Rows are points. A path goes straight from each point to the next, and from the last back to the first. The post is the endless flat space through its rows: a point in 2 columns, a line in 3, a plane in 4, and so on, so that a path can go around it. How many times does the path go around the post? Going back the other way cancels.

Post (2 x 3):
[-3.3 -0.3 2.9]
[6.1 1.5 -0.9]
Path:
[-8.1 -1.3 -0.1]
[-2.7 5.7 3.5]
[7.0 4.3 5.9]
[0.2 -3.3 4.1]
[5.9 0.1 5.9]
[-1.6 -4.3 0.6]
[-2.2 -0.6 -3.8]
[5.7 5.6 -1.6]
[0.4 2.8 -2.7]
[1.4 -1.0 -0.8]
Times around: 1

Post:
[1.5 4.5 1.9 -1.5 -5.2 1.7]
[1.1 0.7 1.9 -2.4 3.4 -0.3]
[0.4 3.8 7.2 -1.5 2.1 -2.9]
[-7.2 -5.6 -4.3 0.1 3.4 0.7]
[-3.7 2.4 -4.6 4.9 0.9 5.3]
Path (11 x 6):
[-0.3 7.2 0.5 2.5 -2.3 0.8]
[2.1 6.6 7.1 0.1 -1.0 -4.4]
[-2.3 -4.7 5.3 3.3 4.1 -2.9]
[0.3 -4.9 4.2 -3.8 -1.4 3.1]
[0.4 3.8 3.2 -7.6 -2.6 1.0]
[-0.9 3.3 -0.6 -0.1 6.6 -1.1]
[-2.8 -1.6 -0.8 -3.5 -0.6 -5.9]
[-3.8 -2.0 -3.3 -6.5 3.2 0.9]
[-2.0 1.8 4.1 -2.0 -2.7 2.8]
[0.5 -3.6 8.1 0.6 10.2 0.5]
[-1.8 2.6 -3.2 8.0 4.7 2.6]
Times around: 0

Post, 7 rows:
[-3.2 -1.6 -0.3 -3.1 2.2 0.7 -2.8 1.9]
[0.7 3.5 -3.9 -4.3 0.3 6.3 -4.3 -0.3]
[-1.4 -4.1 0.6 2.0 0.0 0.3 6.7 1.9]
[0.6 3.4 0.5 -5.4 -2.4 -1.1 -3.8 -2.9]
[-2.1 4.2 -1.0 3.3 -4.9 0.1 4.4 0.4]
[-0.4 3.2 1.7 -2.6 0.9 4.7 -4.0 -3.8]
[-2.0 -3.9 -0.6 1.0 10.2 -4.2 2.5 5.2]
Path (23 x 8):
[-3.5 0.3 -2.8 -1.2 7.3 1.1 3.0 -0.1]
[-4.3 -5.2 -6.6 0.8 4.8 1.5 -0.5 6.1]
[-0.3 -6.6 3.8 -2.9 -4.0 1.4 -0.6 0.3]
[4.8 1.2 5.7 -3.5 -3.8 -3.9 0.5 -2.7]
[-3.9 -5.2 5.5 -4.2 1.3 -4.4 0.1 0.6]
[-2.0 -1.0 -0.4 -1.5 -1.1 13.9 0.7 -6.0]
[-5.0 4.5 2.5 -0.8 -1.0 -5.8 -4.7 -2.8]
[2.0 4.9 1.4 -1.8 -5.5 3.4 -4.7 -4.7]
[1.0 2.2 2.1 5.2 11.5 -2.5 0.1 7.2]
[-4.6 -2.5 -2.0 -5.0 8.1 5.8 -3.4 5.0]
[-3.7 -7.4 0.3 -5.5 2.0 -1.8 4.6 -2.3]
[1.0 -0.8 -6.3 -1.7 4.0 2.3 0.2 3.9]
[-2.8 -5.1 3.9 -2.5 1.3 3.7 -8.1 0.4]
[2.2 6.1 4.7 1.9 0.6 0.1 2.1 -3.0]
[-1.8 -3.0 0.4 -2.7 1.9 -1.3 7.4 2.1]
[-0.9 5.3 -2.8 -3.9 -0.1 -2.3 -2.2 -3.6]
[3.1 -4.4 -1.1 -1.1 1.3 -0.8 0.3 -1.9]
[-5.9 3.8 -0.9 0.6 -7.3 7.1 -7.5 3.7]
[-1.4 -2.1 2.2 -2.3 -0.4 1.0 -0.3 2.2]
[-4.4 -2.6 2.5 -2.7 -3.1 -0.1 1.6 0.2]
[-7.4 -5.3 -0.6 0.5 4.4 1.4 1.0 1.9]
[-2.4 2.7 -2.0 -2.4 -0.3 -6.3 -7.6 -0.8]
[0.9 -1.3 -8.9 -1.7 6.1 0.6 3.3 4.2]
Times around: 4
